Each row is a point. Each copy is the shape, with its points in the same order, stretched, turned, moved and blurred by noise. Say if it was mirrored as well.
In the rows, 128 means zero.

Shape, 8 rows:
[[134 112  94]
 [117 106  97]
 [128 149 156]
 [163 109  98]
 [153  90  88]
 [116  61  65]
 [128 123 140]
 [125 165 132]]
Copy 1 (8 x 3):
[[108 139 121]
 [125 149 141]
 [138  99 146]
 [ 96 126  91]
 [113 153  85]
 [131 192 119]
 [146 118 133]
 [105  91 152]]
Copy 1 is: mirrored
Copy 2:
[[106 168 147]
 [116 167 156]
 [154  91  94]
 [ 97 173 127]
 [ 94 197 144]
 [ 99 228 193]
 [143 128 114]
 [135  88 107]]
Copy 2 is: mirrored
Copy 3:
[[168 126 127]
 [169 109 123]
 [119 131 132]
 [169 148 117]
 [188 136 101]
 [216  95  87]
 [144 126 112]
 [115 135 171]]
Copy 3 is: mirrored

Shape, 9 rows:
[[ 99 141 114  73]
 [116 120 123 137]
 [126 144 109 125]
 [136 137 111 112]
 [138 154 147 119]
 [131   7 121 115]
 [126 161 149 128]
 [124 158 130 123]
 [ 96 158 131 121]]
Copy 1, 9 rows:
[[165 130 179  88]
 [117 119 144 124]
 [124 137 147  93]
 [133 125 134  96]
 [140 148 108 108]
 [116  20 145 153]
 [143 148 122 116]
 [142 151 132 105]
 [152 148 168 105]]
Copy 1 is: only turned
Copy 2, 9 rows:
[[ 67 124 132 167]
 [136 122 142 139]
 [104 114 160 126]
 [ 98 132 151 119]
 [ 90 133 108 105]
 [201 195 151 170]
 [ 94 122 104 108]
 [ 90 119 130 116]
 [ 95 103 120 144]]
Copy 2 is: only turned
Copy 3 (9 x 4):
[[169 147 101 115]
 [121 114 132 114]
 [137 100 117 127]
 [135 111  98 131]
 [130 124 135 164]
 [ 33 219  88  50]
 [137 104 136 162]
 [154  99 126 153]
 [168 108 141 139]]
Copy 3 is: mirrored

Shape (12 x 8):
[[118 136 116 137 125 126 151 171]
 [128 169  89 140 164 138  97 119]
 [155 153 161 141 142  88 127 126]
 [120 122 125 161 117 149 172  61]
 [196 146 167 106 113 121 105 119]
 [120 129 134 160 116 138 100 145]
 [156 160 148 130 146 196 120  77]
 [ 81  98 100 102 142  97 180 129]
 [115 166 135 162 118 118 165 111]
 [128 139  93 144 113 105 172  72]
 [155  75 159 148 110 154 161 138]
 [191 126 143 175 121 141 138  94]]
Copy 1:
[[109 117 141 122 126 110  90 132]
 [150 129 112 150  86 136 122 170]
 [ 99  72 133 135 142 139 175 138]
 [137 178 156 190 139  76 127 168]
 [110  71 114 105 134 106 197 116]
 [145  98 123 133 142 124 108 121]
 [175 121 141 153 104  90 176 172]
 [ 84 190 125 118 150 107  80 182]
 [117 116 149 190 133  88 126 163]
 [102 185 131 189 121  81 120 167]
 [118 127 165  97 165 110 125  94]
 [132 115 159 153 125 120 169 103]]
Copy 1 is: only turned
Copy 2, 12 rows:
[[132 139 124  88 156 139 141 104]
 [126 108 175 105 149 109 141 173]
 [ 76 140 146 153 133 117  80 112]
 [142 181 103 190 141  43 105 154]
 [ 57 124 137 187 107 118 122 118]
 [151 138 162 129 182 131 136 131]
 [104 103 131 193 131  50 130 152]
 [165 138  94  75  88 118  90 133]
 [116 161 111 152 176  97  98 139]
 [113 186 103 166 140  74 104 164]
 [132 178 114 157 116  90 124  80]
 [ 83 185 134 199 135  57 121 127]]
Copy 2 is: mirrored
Copy 3 (12 x 8):
[[147 123 106  97  95 156  92 128]
 [167 160 153 117 116  80 104  95]
 [150 172 131 125 120 132 128 172]
 [ 83 165 159 127 102 116 148  61]
 [182 129 127 169 184 110 141 152]
 [167 129 115 100 102 125 129  97]
 [119 147 128 145 172  59 146  67]
 [118 107 139 123  60 148  95 155]
 [112 175 158  82  98 143 129 109]
 [112 170 195 125  97 137 124  94]
 [118 111  61 140 113 157 134 113]
 [127 177 116 145 134 124 142  89]]
Copy 3 is: mirrored
Copy 4, 12 rows:
[[148 139 127 159  95 100 102 132]
 [ 98  97 146 142 151  65 105 139]
 [126 129 102 143 168 152 163 135]
 [129 161 169  79 123  63 188 153]
 [166 116 148 154 212 180 146 113]
 [120 119 171 159 108 128 127 148]
 [130 111 192 150 183  82 172  95]
 [137 142 105  61  74  83 109 123]
 [136 138 119 139 117  74 161 164]
 [138 155 128  69 137  57 153 181]
 [157 187 180 127 111 154 171 108]
 [133 179 173 127 180 131 194 147]]
Copy 4 is: mirrored

Shape, 13 rows:
[[127  92 103  83  82 137 168  86 139]
 [140 146 103 150 105  64 102 118  98]
 [103  88 117  99 146 133 135  99  97]
 [ 95 157 138 126 125 107 144 116  77]
 [173 159 161 131 134 137 103  96  51]
 [170  84 162 119 118 109 160 175  64]
 [151 126 181 101 150 126 101 129 119]
 [ 94 134 128 114 114 139 115 126  87]
 [127  91 130 136  99 102  78  94 106]
 [114 158 123 140 107  53  90  89 144]
 [150 139 122 160 125 107 109 119 112]
 [108 133 178 152 155 139 173  92 122]
 [118 170 119 102 106 107 145  96 125]]
Copy 1 (13 x 9):
[[ 75 166 152 189 125 123  85 162 137]
 [113  85 150  99 183 153 179 143 111]
 [106 140 151 139 104  94 109 184 129]
 [121 142 157 112 136 167 202 159 122]
 [186 105 155  41 191 173 168 153 157]
 [202  84 186 130 125 153 102 114 148]
 [187 112 149  67 142  92 116 113 144]
 [112 138 143 124 127 128 181 157 148]
 [122 103 142 132 176  89 128 160 137]
 [ 84 112 131  97 193 118 184 138  87]
 [141  91 127  92 169 154 139 138 131]
 [172 158 120 113 122 146 114 159 113]
 [ 90 155 151 117 149 157 174 141 123]]
Copy 1 is: mirrored
Copy 2, 13 rows:
[[140 174  66 108 179 137 151 193 128]
 [140 117 184 153 128 118 158 134 175]
 [155 147 123  99 163 185 130 151 116]
 [138  87 182 114 149 178 170 159 108]
 [121  90 170  80 146 147 217  83 147]
 [121  77 135  67 107 161 132 159 195]
 [177  95 120  78 154 129 152 106 150]
 [144 105 134 142 152 174 149 133 120]
 [187 143 121 144 108 124 169 113 170]
 [191 133 170 157 143  95 167 141 141]
 [119 121 170 138 112 119 149 112 152]
 [131 110 168  70 104 160 172 163  65]
 [138 120 141 119 193 133 171 167 113]]
Copy 2 is: mirrored

Shape:
[[153 139 147 171  22 112 148 135 156 124  97]
 [149 143 129 130 125 125  87 146 147 144 152]
 [127 144 125 140 119 146 113  89 139 154 136]
 [124 140 151 118 139 133 131 145 133 150 112]
 [109 117 157 116 102 108 141 125 136 154 138]
 [146  59 136 109 116 148 147 148 158  80  62]
 [115 109 122 154 130 120 150 159 113 152 131]
 [119 128 135 109 109 158 148 118 144 139 125]
 [128 129 145 106 131 129 132 144 113  73 133]
 [ 98 139 106 159 129 117 116 151 136 108  87]
 [101 138 125 106 131 116 144 147 162 149 124]
 [133 119 108 130 131 114 101 151  83 150 119]
 [200 108 119 109 127 141 139  82 129 148 137]
 [116 122 105 110 119 152 122 141 166 149 101]]
Copy 1:
[[132 152 103 164 183   7 157  96 158 114 190]
 [127  77 140 118 121 131 128 136 133 118 127]
 [117  93 132 149 135 125 128 146  91 137 166]
 [132 112 124 147 151 140 141 112 112 125  89]
 [103 117 127 154 159 100 124 115 134 134 107]
 [183 178  72 187 162  86  91  36 167  75  86]
 [131 152 119 119 144 128 117 104 154 173 119]
 [113 121 127 159 167 108 126  87 107 106 128]
 [135 125 104 110 116  88  96 111 107  70 102]
 [120 160 121 138  81 132 137 100 134 136 154]
 [ 96 133 166 155 137 140 134  94 142 124 110]
 [139 103 111 117  91 129 126 102 123 177 112]
 [180  96 130 148 186  91  86 136 113 133 126]
 [112 124 144 174 133 143 138  58 137 123 130]]
Copy 1 is: only turned
Copy 2 (14 x 11):
[[ 91 105 177 195 148  97 126 123  90  79 152]
 [142 147 114 133 126 117 125 100 126 145 174]
 [153 148 142 120 127  89 126 145 100 122 141]
 [136 118 144 107 124 132 123 122 159 128 147]
 [130 154 130 141 121 103 138 131 122  79 138]
 [131  92 167 109 140 187 156 126 122 112 148]
 [123 145 146 150 112 153 101 116 140 139 118]
 [138 142 158 125 115 100 144 146 125 110 138]
 [136  97 118 129 129 122 169 131 149 127 125]
 [133  61 180 118 129 136 100  76 130 131 124]
 [138 121 159 128  91 118 122  97 128 102 157]
 [107 155 108 116 139 156 116 106 161 171 137]
 [132 187  93 120 117 127 143 186  90 151 171]
 [136 128 176 106 117 134 127  99 122 127 171]]
Copy 2 is: mirrored
Copy 3, 14 rows:
[[152 101  59 144 153 140  82 104 136 190 168]
 [143 114 105  81 106 161 143 132 129 159 101]
 [128  90  78 135  90 147 162 147 135 137 146]
 [101 129 108 106 121 159 145 126 154 135 127]
 [126 115 114 133 128 136 115 155 155 147 116]
 [152 189 139 189 137 120 116  56 165 102 107]
 [109 167 137 112 116 143 113 143 113 148 145]
 [136 120  95 150 130 136 163 142 155 123 140]
 [135 117 161 145 172 116 140  91 123 119 106]
 [107 124 133 110 112 105 126  82 134 135 168]
 [126 130 119  94 125 137 141 141 166 116 139]
 [ 88 149 115 101 102 124 116 126 100 136 105]
 [150 139  66 146 104 186 139 141 107  89  97]
 [135 146  90 116 101 129 159 128 169 116 138]]
Copy 3 is: only turned
Copy 4:
[[ 59 148  37 136 154 108 172  43 128 129 144]
 [117 105 118 109 133 120 152 180 105 132 119]
 [110 151 140 112 130 113 142 163 111 118 139]
 [104 124 144 126 101 148 127 134 126 129 111]
 [122 138 135 143 112 131 129 109  90 112  95]
 [159  88  77 153  99 142 143  51 167  67 145]
 [ 99  98 152 138 134 102 135 100 130 130  99]
 [110 155 132 111 103 118 132 129 132  97 112]
 [149 139 106 154 118 137  99 118 144 142 122]
 [ 81  89 111 148 140 125 108 120 146 118 157]
 [109 116 130 109 128 145 107 128 104  90 107]
 [107 117 163 172 141 121 161 164 134 127 105]
 [164 160 143 103 148 151 183 130 136 115 130]
 [105 102 118 111 115 129 135 153 130  69 118]]
Copy 4 is: only turned

Shape (16 x 12):
[[120  88 128  91 136 123 136 172  99 133 170 146]
 [ 99  95 103 112  71 158 100 165 137 116 157 156]
 [156  99 116 106  86 129 182 149  70  81 119 105]
 [ 96 146  48 126 106 150 130 151 139 106 174 187]
 [ 98 129 127 140 132  95 158  96 156  93 101  96]
 [124 132  82  86 119 183 155 115 162 131 143 146]
 [ 91 110  72 105  88 166 101 141  96 159 160 138]
 [140 139 147 145 132 112 159 106 126  80 132  74]
 [ 89 130 128  98  82 147 135 140  81 146 156 182]
 [166 119 110 135 129  83 155 121  91 115  98 101]
 [180 150 154 175 142 127 154 113 142  99  88  99]
 [ 77 114 105 123 108 159 159 189  95 140 132 139]
 [113 139 136 124 137  91 124 134 172 101  58 121]
 [164 103 139 146 116 112 183  87 119  89 104 125]
 [102 170 141 102 153 114  99 129 138  74  78 115]
 [141  99 125 157 164 143 151  85 116  72  91 119]]
Copy 1:
[[176  73 109 153 151  96 144 112 112 117 111 127]
 [129  93 139  93  80  99 145  91 127 124  90 125]
 [106 145 150 177 176 130 146  73  84  82 176 112]
 [ 83  75 171  69  95 128 114 145 107 118  91 134]
 [105 141 187 150 128 108  90 120 144 158 174 135]
 [122 108 115  95 134 140  72 115  92 140 116 106]
 [137  78 106 128  71 145 120 117 131 102  93 127]
 [127 166 196 167 154 124 115 110 108 154 168 145]
 [153 111 122 127 108 107 123 123 120  52 124 102]
 [ 97 136 128 170 152 128 133 133 102 129 197 149]
 [ 90 195 171 128 145 121 114 121 102 160 166 170]
 [133 102 123 132 135 139 128  93 157  76 101 140]
 [100 146 140 114 116 101 121 136 169 176 167 127]
 [ 87 162 167 159 165  88  95 104  76 116 191 138]
 [112 165 151 155 114 124 138 159 170 175 143 100]
 [ 62 159 160 189 165  89  95 119 101 153 135 150]]
Copy 1 is: mirrored
Copy 2:
[[129 194 128 102 124 120 113 133 123 148 160  85]
 [147 164 159 122 125 182 137  89  98 159 183 123]
 [152 207 133 132 108 125 122  41 167  93 120 114]
 [111 177 184 119  87 164 120 105 133 210 170 170]
 [121 117  85 138  73 125  68  82 139 103  91 131]
 [ 80 143 121 160 139 146  97  80 172 174 164 140]
 [ 84 161 175 116 123 152 158 105 166 164 205 128]
 [128 150  86 118 125 110  92  88 135  88  77 166]
 [102 174 154 162 106 178 168 140 146 141 167 132]
 [125 162 148 125  92 100 108  72 179 114  86 111]
 [164 124 102 143 144 118 109  84 160 109  63 173]
 [162 181 114 130  96 124 164 112 161 148 196 119]
 [167 105 109 185  72 121  73  89 113 114 123 101]
 [130 152 112 137 110 154  85  55 174 104  53 132]
 [148 125 129 185  86 118  70 131 108  86 163 131]
 [144 142 121 117 112 142  60  78 186  94 107 136]]
Copy 2 is: mirrored
Copy 3:
[[194 121 124 133 142 193 156 119 111 132 127 123]
 [161 146  76 138 171 157 127  91 163 127  97 133]
 [205 206 114 116 140 118 158  67  93 120 167  77]
 [173 152  95 179 156 119 121  87 169 162  63 145]
 [142 117 137 152 125  73 123 114 172 139 163  97]
 [177 117  86 179 106 107 107  92 164  97  90 116]
 [147 175 105 175 132 190  94  96 161 141 100 114]
 [135 145 148 136 154  87 139 138 132 125 141  70]
 [185 166  69 178 147 160 129 139 144 140 142 108]
 [157 171 148 100 104 108 122  94  88 158 149 106]
 [111 134 133 114 153  71 153 128 102 122 119 119]
 [173 169 127 164 158 182 153 101 143 140 150 152]
 [141 105 103  85  93  77 147 133 152 141 143 135]
 [173 127 114 141 153  61 138  87  96 133 170  96]
 [129 132 101 110  80 108 184 158 174 134 121  73]
 [123 116 126 169 165  90 172  74 118 131 154  78]]
Copy 3 is: mirrored

Shape:
[[141 137 105 120 111 112 105  97 143 125 109 155]
 [142 123 144 169 113 115 121 174 122 132 146 155]
 [139 156 147 154 137 107 126  96 121 125 129  64]
 [143 150 142 117   7 145 109 100 125 117 153 155]
 [130 121  16 119 127 105 142 104 117 130 112 116]
 [147 140 128 104 123 113 145 160 127 127 138 135]
 [149 120 148 106 130 120 136 110 122 120 143 150]
 [137 122  96 156 131 122 122 115 142 101 122 146]
 [140 124 102 120 124 133 144  95 124 134 129 141]
 [116 125 140 125 133 122 106 104 105  99 139 131]
 [ 43 113 150 108 108 121 129 126 129 125 147 156]
 [153 115 135 110 122 112 144 137 125 126 104  64]
 [141 123 140 108 140 116 146 101 116 131 120 158]
 [147 126 134 113 129 146  96 111 143 132 147 148]
 [118 114 149 111 137 115 152  96 139 111 153 140]
 [126 135 141 109 139 162 145 103 123 115 129 148]
 [152 113 126 121 128 128 135  95 119 135 128 129]]
Copy 1:
[[121 109 143 122 119 114 123 101  93 137 133 161]
 [142 101 121 150  77 148 110 146 160  68 100 120]
 [ 78 139 162  94 129  87  93 163 139 119  92  98]
 [195 155 125  84 114 122 138  78 123  87 161 183]
 [117 145  97 119 171 143 155 108  91 171  95 181]
 [141 120 144 146 147 127 132 134 138 121 115 139]
 [126 116 142 130 122 124 110 119 155 144 136 144]
 [106  84 133 115 106 147 101 132 114 129 105 153]
 [121 141 128 115 128 151 126 108 133 146 122 160]
 [103 106 114 135 126 108  90 116 125 143 151 135]
 [158  91  76 116 127 149  94  47 112 147 167 128]
 [133 195 171 152 149 106 103 180 134 160 102 110]
 [109 127 140 149 124 136 106 100 144 151 135 150]
 [129 108 154 106 102 118 138 125 110 132 156 133]
 [126  96 132 106 141 122  91 103 155 163 131 137]
 [111 134 136 128 125 160 107 108 128 146 163 146]
 [121 150 141 124 113 130 118 123 144 149 123 143]]
Copy 1 is: only turned
Copy 2, 17 rows:
[[123 106 128 163 168  96 123 114 136 106 108 140]
 [132  89 118  87 137 148 171 152 144 151 142 130]
 [126 155 107 154 101 129 103  97 179 120 125 111]
 [135 150 199 136 164 120 177 131 155 168 123 185]
 [125 121  80 162 121  58  98 103  86  69  54 144]
 [103 116 122 124 142 162 146 138 120 145 125 120]
 [135 106 153 165 145 152 141 137 128 125 138 124]
 [141  85 121 144 141  90 124  84 124 110 101 119]
 [144 115 142 178 132 100 119 133 117 117 104 129]
 [147 132 146 147 149 133 143 111 141  98 121 118]
 [204 156 172 116 192 124 137 150 107 149 152 142]
 [ 69 126 113 113 100 124  79 138 129 105 150 127]
 [145  96 148 170 151 139 115 149 128 113 126 123]
 [119 117 150 171 153 119 172 137 127 138 142 114]
 [176 123 160 181 148 142 125 114 113 134 148 125]
 [146 115 173 170 146 122 126 126 127 137 106  95]
 [133 108 138 170 124 113 117 144 123 111 128 125]]
Copy 2 is: only turned
Copy 3, 17 rows:
[[110 155  92  99 129 147 173 160 110 107 125 134]
 [ 98  91 132 108 111  88 139 147 148 127 126 157]
 [101 115 183 106 140 136 122 107 114 128 137  87]
 [101 115  73 145  98 190 204 147 160 183 176 170]
 [103 135  93 132 138 121 142 142  27  71 143 121]
 [105 148 123 124  97 112 101 136 136 127 132 129]
 [ 96 144 102 100 139 132 133 117 146 152 122 120]
 [111 124 103 115 114 120 175 129 101  94 106 151]
 [115 143 103 114 135 131 151 129 105 137 106 120]
 [136 104 118 102 141 139 155 113 144 123 122 136]
 [173 107 125 103 102 106 165 123 109 166 144 187]
 [ 99 167 170 136 150 124  98 124 126 119 144 107]
 [102 147 103  88 143 143 122 125 121 142  96 125]
 [143 149 102 115 138 126 179 131 159 149 118 102]
 [116 145 111  96 117 115 146  96 125 157 123 143]
 [137 144 105 121 124 153 141 119 142 150  75 109]
 [101 143 109 111 161 135 141 123 121 136 115 108]]
Copy 3 is: mirrored

Shape (17 x 12):
[[101  95 106 159 177 105 162  75 108 181 154 128]
 [162 156  97 154 139 134 100 166 120 126  84 154]
 [108  88 102  99 173  98  84 101 116 146 177 106]
 [122 165 192 137  98 100 151  96 148  99 177  90]
 [117 149 133 111 139 141 138 161 123 176 148 113]
 [100 113 104 145  90  97 102  70 181 113 166 104]
 [111 166 111 108 170  97 160 120 109 104 139 120]
 [101 134 137  92 109 142 102 144 140 126  95 140]
 [129 139 165 169 134 163 134 123 127 121 116 117]
 [150 146 152 120 135 117 115 142 122 128 179 162]
 [135 127 136 135 111 161 165  96  78 107  87  98]
 [128  84 139 111 144 136 124 158  83 186  82  85]
 [113 106  95  89 153  69  76 125 161 116 112 132]
 [127 134 131 158 116 110 117 100  99 177  95  89]
 [157 143 124 133 159 154  97 119 112 153  99 176]
 [101  85 107 163 107  86  98 134 122 186 103 148]
 [182  82 172  95 109  86 154 132 152 182 141 139]]
Copy 1 (17 x 12):
[[126 108  88 110 153 217  81 187 109 107 106  80]
 [136  96 169 134 141 120 117 141 131 167 104 192]
 [138 149 161 103 132 204 111 126 135 106 175  78]
 [ 73 168  89 165 126  52 122  99 120 109 198  64]
 [ 83 112 136 182 151 156 153 141 160 103 114 128]
 [140 193  90  84 116 121  78 112 167 151 166  67]
 [157 134 154 177 137 126 117 178 119  86 145 117]
 [151 136 127 149 127 108 157 112 169 113 163 182]
 [ 97 114  99 129 164  97 150 133 103 144 145 120]
 [101 109 143 173 133 134 130  70 113 127 152 100]
 [143  89 106  90 132  52 140 170 129  86 135 131]
 [ 83 103 136 100 138 150 161 161 147  85 111 191]
 [170 190 158 118  98 167 111 125 149 137 170 169]
 [ 88 104 111 113 142 113  77 176 154 122 145 154]
 [147  61 136 146 127 149 124 136 117 166 145 158]
 [114 131  99  94 148 183  70 120 161 127 100 183]
 [ 52 131  85 128  55 140 151  72 131 127 114 143]]
Copy 1 is: mirrored
Copy 2:
[[ 88 129 134 116 132 116  51 164 175 106 179  90]
 [137 188 110  98 164 139 171 180 106 124 129 176]
 [106  98 135 124 160 136 102 154 232 123 151  90]
 [184  88 190 119  62 135 113 109 109 204 120  90]
 [116 147 149 101 133 162  95 144 125 141 100 117]
 [116  79 126 134  54 154 154 119 167 135 183  82]
 [145 148 112  87 147  92  84 117 144 172 144 132]
 [103 113 126 119 132 124 170 122 118  87  95 143]
 [131 169 180 131 130 126 135 146  93 142 113 123]
 [168 107 127 122 166 143 126 180 119 167 112 116]
 [173 185 157 127 115  76 136 107 143  89  98 130]
 [115 179 178 102 118 122  96 162 192  72  70 157]
 [107  89 101 115 131 121 142 119 190 104 157 167]
 [130 149 186  80  80 128 120 152 160  92 134 123]
 [144 143 134 131 202 134 152 173 113  80 130 149]
 [ 71 114 125  90  91 142 128 202 158  79 131 135]
 [181  91 129 145  79 155  79 149 158  91  90 161]]
Copy 2 is: only turned
